Every row gives one point. Each copy is the shape, with its points in the same order, turned, moved and blurred by noise. Is it also mirrored, or only turned?
In the rows, 128 means zero.

Shape (5 x 2):
[[141 149]
 [169 123]
 [ 99 158]
 [131 168]
 [128  87]]
Copy 1 (5 x 2):
[[130 146]
 [165 138]
 [ 86 134]
 [109 157]
 [148  86]]
Copy 1 is: only turned
Copy 2, 5 rows:
[[144 104]
 [165 126]
 [104  87]
 [141  83]
 [135 160]]
Copy 2 is: mirrored

Shape, 9 rows:
[[120 150 102 152]
 [145  95 117  98]
 [150 146 129  76]
 [122 153 141 141]
 [ 80 164  89 102]
 [146 164 102 144]
 [139 119  93 129]
 [ 95  95 135  81]
 [156 107 131 106]]
Copy 1 (9 x 4):
[[154 119 102 147]
 [142 109 155  82]
 [110 116 114  66]
 [123 154 106 127]
 [ 97  81 102 144]
 [158 117  87 122]
 [159 102 127 114]
 [ 90 110 169 103]
 [145 132 145  82]]
Copy 1 is: only turned
Copy 2 (9 x 4):
[[119 126 149 155]
 [173 118  93 134]
 [195 115 145 120]
 [125 119 152 116]
 [153 179 166 156]
 [133 103 162 158]
 [148 118 118 163]
 [174 166  99 107]
 [169 103 106 123]]
Copy 2 is: only turned

Shape (11 x 6):
[[158 162 164 153 174 137]
 [164  88  88 110 129 117]
 [159 150 108 126 149 121]
 [120 156 171 116 141 121]
 [126  95  97 112 162 110]
 [152 110 107 188  83 125]
 [151 173 126 128  90  94]
 [128 132 123 146 111 110]
 [114 118 103 144  97 133]
 [107  83 109 151 137 102]
 [168 108 145 109 175 126]]
Copy 1 (11 x 6):
[[ 78  93 105 133 142 156]
 [184  70 139 110 130 107]
 [132  90 117 112 105 138]
 [105 139 123  97 155 153]
 [169  90 173 126 135 129]
 [156 116  79 155 117  68]
 [154 130  65  86 112 136]
 [148 129 108 129 126 113]
 [151 137 124 120 100  82]
 [167 127 161 156 133 105]
 [129  61 147 111 165 145]]
Copy 1 is: mirrored
Copy 2:
[[152 101 165 181  91 139]
 [ 68 145 117 159 131 100]
 [116 109 130 178 129 119]
 [148 100 127 137  95 145]
 [ 89 168 119 152 137 143]
 [115 112 179 129 145  55]
 [124  59 117 131 136 101]
 [129 110 144 127 134 109]
 [132 135 129 121 147  79]
 [100 158 155 117 155 125]
 [ 99 138 139 175  75 143]]
Copy 2 is: only turned
Copy 3, 11 rows:
[[117 109  61 131  98 101]
 [139 148 150  91 173 118]
 [158 124 113 105 120 115]
 [117  92 102 144 102 140]
 [153 159 133 134 169 134]
 [105 143 171 107 116  58]
 [150  76 160 103 100 110]
 [131 121 154 135 116 106]
 [116 147 172 119 109 119]
 [134 155 158 168 145 106]
 [120 119  85 118 163 131]]
Copy 3 is: only turned
Copy 4 (11 x 6):
[[ 87 131 102 181  78 155]
 [116 100 110 136 178 114]
 [123 120 121 169 133 141]
 [104 135 143 134  83 155]
 [ 92 138 133 142 162  99]
 [151 143  49 112 146 148]
 [159 124 131 134 130 190]
 [131 146 110 122 132 147]
 [151 146 103 110 132 117]
 [101 170 107 109 157 110]
 [ 67 100 119 160 125 127]]
Copy 4 is: mirrored
